Every row gives one point. Before rounding, the points of a table are all equally far from one centre. They may lie mostly on one side of it. Where is the centre, to within rounding?

Points, 5 rows:
+0.23, -0.48
+0.09, +0.34
-0.48, +0.21
+0.36, -0.27
+0.37, +0.01
Centre: -0.11, -0.12

Points (15 x 9):
+0.18, -0.35, +0.12, +0.35, -0.47, +0.30, +0.35, -0.72, +0.18
+0.02, +0.17, -0.03, +0.31, -0.50, +0.51, +0.03, -0.41, +0.05
+0.52, +0.22, +0.15, +0.37, -0.47, +0.21, +0.23, -0.36, +0.07
+0.54, +0.00, -0.18, +0.16, -0.46, -0.04, +0.19, +0.19, +0.09
-0.09, +0.04, +0.00, +0.39, -0.56, +0.42, -0.01, -0.39, +0.01
+0.07, +0.01, +0.19, +0.35, -0.31, +0.29, +0.05, -0.68, -0.13
+0.10, +0.08, +0.13, +0.46, -0.35, -0.14, +0.49, -0.38, +0.08
+0.19, +0.18, +0.19, +0.31, -0.66, +0.02, +0.01, -0.05, +0.25
+0.00, +0.08, +0.29, +0.17, -0.62, +0.21, +0.09, -0.32, -0.28
+0.48, -0.06, +0.03, +0.33, -0.69, +0.25, +0.05, -0.59, -0.03
+0.26, +0.17, -0.03, +0.19, -0.45, -0.04, -0.33, -0.28, -0.14
+0.20, +0.02, -0.05, +0.13, -0.14, +0.06, -0.30, -0.65, -0.10
+0.08, +0.25, +0.33, +0.27, -0.39, -0.13, +0.32, -0.20, +0.05
+0.50, -0.38, +0.12, +0.38, -0.45, +0.16, +0.26, -0.25, -0.24
+0.14, +0.17, +0.04, +0.43, -0.41, +0.23, -0.01, -0.29, +0.45
Centre: +0.18, -0.16, -0.04, +0.00, -0.35, +0.08, +0.16, -0.30, +0.10

Points, 27 rows:
-0.31, +0.13, +0.11, -0.28, -0.08, -0.10, -0.09, -0.21, +0.11, +0.26, -0.08, +0.07, +0.00, +0.25, +0.21, +0.40, -0.32, -0.33, -0.68, -0.18
-0.26, +0.14, +0.25, +0.14, -0.11, +0.06, +0.15, -0.06, -0.26, +0.15, +0.32, +0.73, -0.04, +0.24, -0.14, +0.59, +0.19, -0.60, -0.31, +0.21
-0.18, +0.21, -0.13, +0.08, -0.24, +0.15, +0.21, -0.05, -0.48, -0.05, -0.26, +0.11, -0.03, +0.02, -0.25, +0.67, -0.07, -0.32, -0.63, +0.05
-0.71, +0.40, +0.39, -0.21, -0.17, -0.11, +0.06, -0.31, +0.20, +0.04, -0.39, -0.05, +0.02, -0.10, +0.04, +0.48, +0.24, +0.18, -0.19, +0.02
-0.49, +0.27, +0.34, +0.04, -0.48, +0.14, +0.51, +0.14, -0.25, +0.13, -0.11, +0.16, -0.08, +0.18, -0.02, +0.39, +0.05, +0.02, -0.68, +0.06
-0.34, -0.07, -0.05, -0.07, -0.39, -0.27, +0.25, -0.15, +0.12, +0.15, -0.20, -0.33, -0.04, -0.08, +0.05, +0.53, +0.45, -0.29, -0.81, +0.05
-0.05, +0.33, +0.20, -0.06, -0.90, -0.02, +0.24, -0.12, +0.16, +0.20, +0.45, +0.26, -0.13, -0.30, +0.32, +0.35, -0.03, +0.24, -0.10, +0.10
-0.20, +0.56, +0.06, +0.23, -0.32, -0.13, +0.03, -0.35, +0.09, -0.14, +0.33, +0.10, -0.03, -0.30, +0.34, -0.15, +0.04, -0.46, -0.33, +0.04
-0.34, +0.74, +0.14, +0.38, -0.18, -0.14, +0.13, -0.17, -0.20, +0.17, -0.10, +0.43, +0.44, -0.13, +0.26, +0.46, +0.18, -0.41, -0.37, -0.09
-0.30, +0.22, +0.15, +0.55, -0.41, +0.01, +0.50, -0.45, +0.31, +0.32, +0.20, +0.20, -0.14, -0.33, +0.15, +0.40, +0.23, -0.17, -0.14, +0.20
-0.10, -0.07, +0.35, +0.46, -0.05, +0.09, +0.62, -0.11, +0.02, -0.41, +0.03, +0.32, -0.27, -0.20, +0.30, +0.23, +0.50, +0.07, -0.52, +0.00
-0.04, +0.42, +0.46, -0.06, -0.41, -0.05, -0.03, +0.07, -0.17, +0.12, +0.12, +0.40, -0.16, +0.29, -0.30, +0.89, +0.47, +0.16, -0.22, -0.17
-0.20, +0.22, +0.00, +0.12, -0.63, +0.77, +0.18, -0.24, +0.11, +0.13, +0.08, +0.17, +0.18, -0.18, +0.16, +0.54, +0.25, +0.03, -0.06, +0.01
-0.20, +0.19, +0.07, +0.40, -0.45, +0.17, +0.14, -0.01, +0.08, +0.20, +0.02, +0.51, +0.10, +0.27, +0.00, +0.39, +0.52, -0.46, -0.56, +0.01
-0.38, +0.50, -0.06, +0.42, -0.14, +0.01, -0.03, +0.04, +0.13, -0.16, +0.02, +0.24, -0.13, -0.23, +0.01, +0.38, +0.11, -0.56, +0.02, +0.10
-0.43, +0.48, -0.10, +0.16, -0.75, +0.01, +0.33, -0.25, -0.05, -0.27, +0.15, +0.06, -0.27, -0.04, +0.16, +0.50, +0.50, -0.19, -0.07, -0.15
-0.75, +0.33, +0.08, +0.48, -0.13, +0.20, -0.01, -0.19, +0.22, +0.03, -0.08, +0.37, +0.03, -0.44, +0.26, +0.36, +0.07, -0.21, -0.39, -0.50
-0.12, -0.04, +0.08, +0.36, +0.18, -0.11, +0.19, +0.10, +0.11, -0.22, +0.45, +0.13, -0.35, -0.21, +0.49, +0.05, -0.01, -0.23, +0.05, -0.32
-0.59, +0.23, +0.26, +0.02, +0.41, -0.19, -0.34, -0.23, -0.25, +0.43, +0.02, +0.74, -0.10, -0.35, +0.33, +0.42, +0.17, -0.41, -0.29, -0.31
-0.25, +0.22, +0.74, -0.31, -0.14, -0.24, +0.50, -0.14, -0.01, +0.00, +0.18, +0.10, +0.01, -0.28, +0.41, +0.90, +0.05, -0.60, -0.18, -0.18
-0.37, +0.58, +0.16, -0.13, -0.09, -0.38, +0.23, -0.07, +0.11, +0.21, +0.18, -0.46, -0.02, +0.02, +0.15, +0.46, +0.17, -0.35, -0.42, -0.38
-0.29, -0.01, +0.24, +0.21, +0.23, -0.12, +0.10, +0.02, -0.05, +0.41, -0.29, +0.44, -0.22, -0.08, -0.09, +0.48, -0.40, -0.33, -0.16, -0.18
-0.23, +0.20, +0.13, -0.07, -0.69, +0.22, +0.45, +0.16, -0.14, -0.09, +0.17, +0.34, -0.09, -0.50, +0.73, +0.59, +0.07, -0.18, -0.32, +0.16
+0.03, -0.12, +0.24, +0.29, -0.35, -0.44, +0.18, -0.06, -0.16, +0.12, +0.01, -0.02, -0.30, -0.50, -0.43, +0.19, +0.20, -0.47, -0.64, +0.10
-0.23, +0.80, +0.07, +0.22, -0.20, +0.07, +0.32, -0.26, -0.23, -0.15, -0.08, -0.15, -0.19, -0.41, +0.19, +0.28, -0.06, -0.24, -0.13, +0.01
+0.11, +0.05, -0.25, +0.09, +0.38, +0.20, +0.15, +0.14, -0.43, +0.28, +0.18, -0.20, +0.17, -0.21, -0.16, +0.48, +0.07, -0.22, -0.60, -0.11
-0.73, +0.21, +0.45, +0.19, -0.43, +0.07, -0.11, +0.16, -0.03, +0.25, +0.45, +0.10, +0.27, -0.33, -0.33, +0.56, +0.40, -0.02, -0.14, -0.03
Centre: -0.11, +0.07, +0.19, -0.13, -0.15, -0.02, +0.13, -0.10, -0.16, +0.17, +0.12, +0.26, -0.06, -0.38, +0.11, +0.36, +0.33, -0.12, -0.25, -0.25

Points:
-0.57, +0.21, +0.37, +0.16, -0.04, -0.17, -0.09, +0.02, +0.78, -0.06, -0.28, -0.31, -0.01, +0.12, -0.20, +0.50, +0.60, +0.26, +0.19, -0.07, -0.39, +0.02, +0.25, -0.02
-0.18, -0.03, +0.43, +0.15, -0.28, -0.08, -0.08, +0.09, +0.50, +0.19, -0.09, -0.39, +0.67, +0.09, -0.15, +0.03, +0.28, +0.07, -0.46, -0.40, -0.49, +0.11, +0.10, +0.20
-0.34, +0.23, +0.25, +0.08, -0.07, +0.02, -0.11, -0.06, +0.60, -0.14, +0.15, -0.44, +0.16, +0.04, -0.51, +0.29, +0.42, +0.11, -0.43, -0.12, -0.56, -0.13, -0.04, +0.45
-0.30, +0.29, +0.56, -0.01, -0.45, -0.25, -0.07, +0.37, +0.76, -0.05, -0.36, -0.44, +0.44, -0.09, +0.02, +0.14, +0.21, +0.14, -0.18, -0.09, -0.15, +0.16, -0.13, -0.07
-0.29, +0.00, +0.55, +0.43, -0.03, -0.23, -0.34, +0.23, +0.76, +0.23, -0.15, -0.50, +0.23, -0.08, -0.22, +0.30, +0.33, +0.20, -0.41, -0.09, -0.64, -0.09, +0.15, +0.08
-0.22, +0.17, +0.62, +0.10, -0.24, -0.40, -0.18, +0.27, +0.71, -0.06, +0.14, -0.17, +0.23, -0.12, -0.06, +0.25, +0.30, +0.29, -0.11, +0.05, -0.34, -0.24, +0.12, +0.35
-0.32, +0.24, +0.52, +0.16, +0.17, -0.29, -0.08, +0.42, +0.66, -0.16, -0.11, -0.04, +0.32, -0.44, +0.05, +0.00, +0.37, +0.07, -0.17, -0.03, -0.27, +0.03, +0.25, -0.10
-0.17, +0.11, +0.33, +0.40, -0.31, -0.41, -0.09, -0.03, +0.86, -0.06, -0.27, -0.25, -0.05, -0.04, +0.15, +0.11, +0.68, +0.31, -0.06, -0.33, -0.31, -0.13, +0.27, +0.16
-0.27, +0.00, +0.42, +0.29, -0.22, -0.33, +0.02, +0.26, +0.72, -0.27, +0.20, -0.28, +0.45, +0.16, +0.32, +0.13, +0.32, +0.03, -0.26, -0.27, -0.32, +0.11, +0.13, +0.12
-0.37, +0.17, +0.37, -0.18, -0.13, -0.32, -0.24, -0.11, +0.81, +0.01, -0.18, -0.50, +0.23, -0.03, +0.07, +0.11, +0.51, +0.07, -0.08, -0.24, -0.40, -0.03, +0.27, +0.23
-0.12, -0.01, +0.63, +0.31, -0.03, -0.36, -0.28, -0.04, +0.89, +0.00, +0.02, -0.47, +0.21, +0.06, +0.04, +0.27, +0.26, +0.21, -0.22, -0.17, -0.63, +0.06, -0.06, +0.35
-0.04, +0.12, +0.50, +0.29, -0.38, -0.34, -0.19, +0.12, +0.77, +0.11, +0.32, -0.05, +0.23, -0.04, -0.07, +0.34, +0.39, +0.06, -0.16, +0.16, -0.14, +0.09, +0.15, +0.16
-0.16, -0.11, +0.43, +0.18, -0.30, -0.15, -0.07, +0.18, +0.58, +0.03, -0.25, -0.39, +0.37, -0.18, -0.40, +0.34, +0.43, +0.09, -0.40, +0.03, -0.69, -0.09, +0.05, +0.23
-0.26, +0.40, +0.37, +0.25, -0.22, -0.26, -0.01, -0.14, +0.54, +0.11, -0.03, -0.44, +0.07, +0.14, -0.20, +0.55, +0.22, -0.05, -0.37, +0.01, -0.57, +0.27, +0.01, +0.16
-0.07, +0.31, +0.49, +0.10, -0.01, -0.13, -0.35, +0.12, +0.60, -0.18, +0.16, -0.09, +0.34, +0.07, -0.20, +0.26, +0.18, +0.24, -0.34, -0.13, -0.31, -0.16, +0.38, -0.07
-0.51, +0.12, +0.69, +0.22, -0.04, +0.03, -0.34, +0.01, +0.54, +0.12, -0.13, -0.14, +0.39, -0.09, -0.03, +0.14, +0.36, +0.40, -0.31, -0.17, -0.50, -0.19, +0.04, +0.13
-0.10, +0.41, +0.57, +0.11, -0.22, -0.10, -0.05, +0.40, +0.75, -0.17, +0.17, -0.19, +0.14, -0.09, -0.12, +0.16, +0.44, +0.06, -0.05, +0.04, -0.60, -0.07, +0.17, +0.22
-0.10, -0.02, +0.43, -0.04, -0.08, -0.06, -0.42, +0.38, +0.87, +0.24, +0.05, -0.29, +0.22, -0.16, +0.05, +0.14, +0.26, +0.06, +0.03, -0.26, -0.43, +0.02, +0.54, +0.27
+0.08, +0.04, +0.53, +0.10, -0.10, -0.33, -0.17, +0.27, +0.74, -0.02, -0.04, +0.00, +0.34, +0.02, +0.01, +0.22, +0.54, +0.60, +0.17, -0.15, -0.19, +0.01, -0.06, +0.12
-0.09, +0.11, +0.52, +0.20, -0.17, -0.20, -0.27, +0.21, +1.03, -0.09, -0.56, -0.33, +0.31, -0.10, -0.02, +0.22, +0.43, +0.10, -0.14, -0.23, -0.52, +0.32, +0.08, +0.26
-0.40, +0.15, +0.11, -0.10, +0.12, -0.09, -0.05, +0.07, +0.69, -0.15, +0.01, -0.08, +0.26, -0.28, -0.05, +0.49, +0.26, +0.42, -0.16, +0.10, -0.52, -0.18, +0.16, +0.28
-0.34, +0.18, +0.65, +0.15, -0.07, -0.11, -0.27, +0.18, +0.51, +0.07, +0.15, -0.41, +0.26, +0.00, -0.18, +0.28, +0.25, +0.26, -0.36, -0.35, -0.58, -0.06, +0.10, +0.43
-0.15, +0.06, +0.42, +0.29, -0.13, -0.19, -0.25, +0.11, +0.64, +0.32, -0.18, -0.30, +0.21, +0.19, -0.05, +0.15, +0.15, +0.46, -0.26, -0.23, -0.26, -0.43, +0.44, +0.31
-0.16, +0.10, +0.55, +0.24, -0.33, -0.23, -0.23, +0.18, +0.78, +0.16, +0.11, -0.37, +0.48, +0.03, -0.22, +0.07, +0.44, +0.00, -0.13, -0.17, -0.37, +0.01, +0.28, +0.25
-0.46, +0.02, +0.30, +0.02, -0.63, -0.28, -0.02, +0.07, +0.73, +0.01, -0.03, -0.20, +0.22, -0.19, -0.09, +0.37, +0.34, +0.30, -0.08, +0.03, -0.15, +0.09, +0.19, +0.28
-0.30, +0.01, +0.26, +0.20, +0.06, -0.29, -0.28, +0.15, +0.62, -0.01, -0.49, -0.51, +0.30, -0.08, +0.09, +0.23, +0.31, +0.34, -0.33, -0.12, -0.41, +0.01, +0.53, +0.06
-0.01, -0.26, +0.14, -0.06, -0.26, -0.03, -0.29, +0.43, +0.56, +0.10, -0.25, -0.50, +0.43, -0.20, +0.21, +0.62, +0.19, -0.07, -0.03, -0.07, -0.37, +0.16, +0.08, +0.40
+0.06, +0.12, +0.53, +0.13, -0.56, -0.16, -0.21, +0.18, +0.55, +0.03, +0.01, -0.18, +0.39, -0.14, -0.22, -0.12, +0.37, +0.18, -0.25, -0.29, -0.47, -0.03, +0.14, +0.23
-0.14, +0.02, +0.37, +0.16, -0.30, +0.19, -0.43, +0.10, +0.77, -0.09, +0.29, +0.00, +0.29, -0.06, -0.06, +0.00, +0.60, +0.21, -0.27, +0.04, -0.48, -0.09, +0.02, +0.22
+0.05, +0.16, +0.75, +0.08, -0.37, -0.12, -0.16, +0.36, +0.64, +0.06, +0.02, -0.31, -0.05, -0.12, -0.26, +0.07, +0.04, +0.29, -0.15, -0.29, -0.38, +0.00, +0.41, -0.01
-0.14, +0.24, +0.34, +0.39, -0.11, -0.34, -0.17, +0.23, +0.52, +0.16, -0.33, -0.37, +0.52, +0.25, -0.06, -0.06, +0.32, +0.06, -0.51, -0.26, -0.39, -0.11, +0.19, +0.21
Centre: -0.13, -0.03, +0.13, +0.22, -0.02, +0.06, -0.12, +0.19, +0.50, +0.02, -0.19, -0.21, -0.06, +0.01, -0.06, +0.11, +0.16, +0.07, -0.08, -0.15, -0.18, +0.08, -0.08, +0.13

Points, 30 rows:
+0.15, +0.65, +0.01, -0.23, -0.03, -0.03, +0.31, +0.23, -0.09, +0.05, +0.29, -0.58, -0.21, +0.16, +0.02, +0.55, -0.16, +0.67, +0.07, +0.47, +0.53, -0.15, -0.15, -0.42
+0.07, +0.77, +0.00, -0.20, +0.13, +0.02, -0.13, +0.12, -0.34, -0.01, +0.34, -0.24, +0.23, +0.39, +0.10, +0.83, +0.38, +0.25, +0.15, -0.21, +0.40, -0.07, -0.44, -0.02
-0.09, +0.44, +0.01, -0.07, -0.03, +0.33, +0.26, +0.39, -0.02, +0.04, +0.55, -0.30, -0.11, +0.05, -0.20, +0.93, -0.15, +0.52, +0.15, -0.09, +0.44, +0.02, -0.28, -0.11
+0.26, +0.35, -0.03, -0.23, -0.45, -0.02, +0.37, -0.27, -0.24, -0.03, -0.06, -0.07, -0.26, -0.20, -0.27, +0.63, -0.21, +0.25, -0.02, +0.04, +0.12, -0.06, -0.10, -0.41
+0.39, +0.30, -0.37, -0.08, +0.08, +0.32, -0.14, +0.27, -0.34, -0.19, +0.21, -0.54, -0.11, +0.00, +0.06, +0.81, +0.46, +0.39, +0.06, -0.16, +0.43, +0.03, -0.27, -0.01
+0.22, +0.16, +0.10, -0.27, -0.39, +0.26, +0.04, -0.10, +0.22, -0.42, +0.40, -0.27, -0.26, +0.38, -0.29, +0.76, -0.18, +0.24, -0.12, +0.33, +0.25, +0.07, -0.38, -0.40
+0.19, +0.33, +0.16, +0.15, +0.07, +0.46, +0.19, +0.21, +0.29, -0.37, +0.23, -0.13, +0.02, -0.18, -0.26, +0.49, +0.31, +0.30, -0.13, +0.09, +0.07, +0.11, -0.29, -0.08
+0.47, +0.57, +0.00, +0.22, -0.26, +0.51, -0.15, +0.18, -0.23, -0.20, +0.12, -0.61, -0.23, +0.00, -0.03, +0.36, -0.02, +0.64, -0.04, +0.12, +0.61, +0.03, +0.03, -0.21
+0.06, +0.34, +0.02, -0.04, +0.38, +0.16, +0.46, +0.26, -0.56, -0.17, +0.27, -0.33, -0.07, -0.08, +0.04, +0.42, +0.14, +0.70, +0.28, -0.01, +0.30, +0.19, -0.28, +0.02
+0.05, +0.56, +0.12, -0.04, -0.12, +0.37, -0.17, +0.41, -0.10, -0.14, +0.10, -0.50, +0.24, -0.31, +0.14, +0.40, +0.28, +0.39, -0.18, -0.09, +0.05, -0.17, +0.04, -0.22
+0.15, +0.14, +0.13, +0.11, -0.17, +0.48, +0.27, +0.29, +0.05, +0.02, -0.11, -0.16, -0.18, +0.02, -0.45, +0.70, -0.07, +0.45, +0.09, -0.04, -0.03, +0.22, -0.48, -0.18
-0.16, +0.39, +0.25, -0.27, -0.54, +0.00, +0.21, +0.11, +0.16, +0.27, +0.27, -0.08, -0.03, +0.09, +0.00, +0.59, +0.15, +0.66, +0.01, -0.07, +0.24, +0.17, -0.35, -0.24
-0.35, +0.23, +0.09, +0.16, +0.08, +0.54, -0.10, +0.11, -0.31, -0.45, +0.31, -0.39, +0.03, +0.17, +0.03, +0.40, +0.50, +0.74, +0.14, +0.22, +0.15, -0.01, -0.13, -0.33
+0.00, +0.73, +0.08, +0.30, -0.01, +0.38, +0.30, +0.27, -0.21, +0.08, +0.07, -0.27, +0.05, +0.17, -0.01, +0.47, +0.32, +0.55, +0.13, -0.08, +0.29, +0.11, -0.07, -0.40
-0.05, +0.07, -0.11, -0.24, -0.10, +0.39, +0.07, -0.05, +0.09, -0.41, +0.24, -0.63, -0.35, +0.09, +0.08, +0.51, -0.01, +0.54, +0.16, -0.04, +0.70, +0.18, -0.37, -0.18
+0.25, +0.48, -0.23, +0.17, -0.23, +0.40, +0.12, -0.02, +0.14, -0.25, +0.08, -0.25, -0.39, -0.18, -0.07, +0.66, +0.36, +0.31, +0.10, -0.08, +0.26, +0.08, -0.16, -0.19
+0.14, -0.01, +0.26, +0.00, +0.11, +0.35, -0.26, +0.26, -0.31, -0.32, +0.16, -0.47, -0.14, +0.03, -0.04, +0.74, +0.00, +0.73, -0.17, +0.01, +0.51, +0.17, +0.01, -0.30
+0.15, +0.43, -0.11, +0.14, -0.15, +0.42, +0.02, +0.10, -0.11, -0.51, +0.27, -0.45, -0.03, +0.21, -0.45, +0.63, -0.06, +0.76, +0.31, +0.06, +0.08, +0.32, -0.12, -0.14
+0.17, +0.01, -0.02, -0.31, -0.20, +0.40, -0.09, +0.42, -0.39, +0.06, +0.48, -0.61, +0.21, +0.37, -0.05, +0.67, +0.19, +0.62, +0.09, +0.42, +0.65, +0.17, -0.28, -0.20
+0.25, +0.10, +0.36, +0.01, -0.36, +0.21, +0.17, +0.26, -0.25, +0.16, +0.13, -0.34, -0.44, +0.00, -0.07, +0.35, +0.40, +0.25, +0.01, -0.02, +0.26, +0.16, +0.00, -0.39
+0.02, +0.40, +0.13, -0.09, +0.25, +0.70, +0.09, -0.16, -0.17, -0.06, +0.22, -0.02, -0.14, +0.18, -0.09, +0.76, +0.09, +0.46, -0.16, -0.13, +0.35, +0.00, +0.18, -0.12
+0.37, +0.34, -0.05, -0.05, +0.03, +0.62, -0.05, +0.07, -0.05, -0.23, +0.03, -0.42, -0.02, -0.04, +0.11, +0.75, -0.09, +0.40, +0.03, +0.06, +0.09, +0.66, -0.35, -0.18
+0.46, +0.24, +0.18, -0.06, -0.16, +0.42, -0.03, +0.02, -0.27, -0.60, +0.39, -0.41, -0.12, +0.03, -0.09, +0.74, +0.18, +0.38, -0.25, +0.08, +0.05, -0.04, -0.17, -0.36
+0.23, +0.36, -0.08, +0.18, -0.30, -0.03, +0.29, -0.13, -0.15, -0.14, +0.05, -0.23, -0.29, -0.33, +0.29, +0.70, +0.01, +0.56, +0.31, -0.17, +0.04, +0.18, -0.17, -0.12
+0.22, +0.25, +0.02, +0.13, -0.03, +0.38, +0.05, +0.06, -0.29, -0.14, -0.12, -0.34, -0.38, +0.02, -0.13, +0.96, +0.10, +0.56, -0.11, +0.03, +0.51, +0.10, -0.21, -0.24
-0.20, +0.29, +0.21, +0.08, -0.14, +0.30, +0.12, +0.11, -0.38, -0.18, +0.01, -0.14, -0.13, +0.16, -0.19, +0.80, -0.15, +0.50, -0.07, +0.53, +0.36, -0.16, -0.17, -0.70
+0.00, +0.34, +0.06, +0.01, -0.04, +0.33, +0.63, -0.09, -0.10, +0.10, +0.27, -0.18, -0.01, +0.29, -0.17, +0.27, +0.16, +0.54, +0.28, +0.08, +0.59, +0.26, +0.00, +0.06
+0.00, +0.24, +0.11, -0.12, -0.27, +0.30, +0.48, +0.45, -0.24, -0.11, +0.08, +0.02, -0.04, +0.13, -0.14, +0.69, +0.13, +0.44, +0.42, -0.10, +0.38, +0.22, -0.22, +0.02
+0.07, +0.47, +0.08, +0.05, +0.21, +0.98, -0.03, +0.34, -0.07, +0.07, +0.06, -0.26, -0.23, +0.14, -0.14, +0.44, +0.01, +0.34, +0.19, +0.03, +0.25, +0.18, -0.12, -0.44
+0.18, +0.43, +0.29, +0.06, +0.29, +0.18, -0.11, +0.48, -0.17, -0.05, +0.24, -0.51, -0.01, +0.03, +0.17, +0.52, +0.40, +0.45, -0.22, +0.11, +0.40, -0.19, -0.50, -0.18
Centre: +0.17, +0.15, -0.05, -0.05, -0.05, +0.20, -0.20, -0.02, -0.19, +0.03, +0.22, -0.12, +0.08, +0.15, +0.05, +0.32, -0.10, +0.35, +0.25, +0.20, +0.19, -0.11, -0.26, -0.15
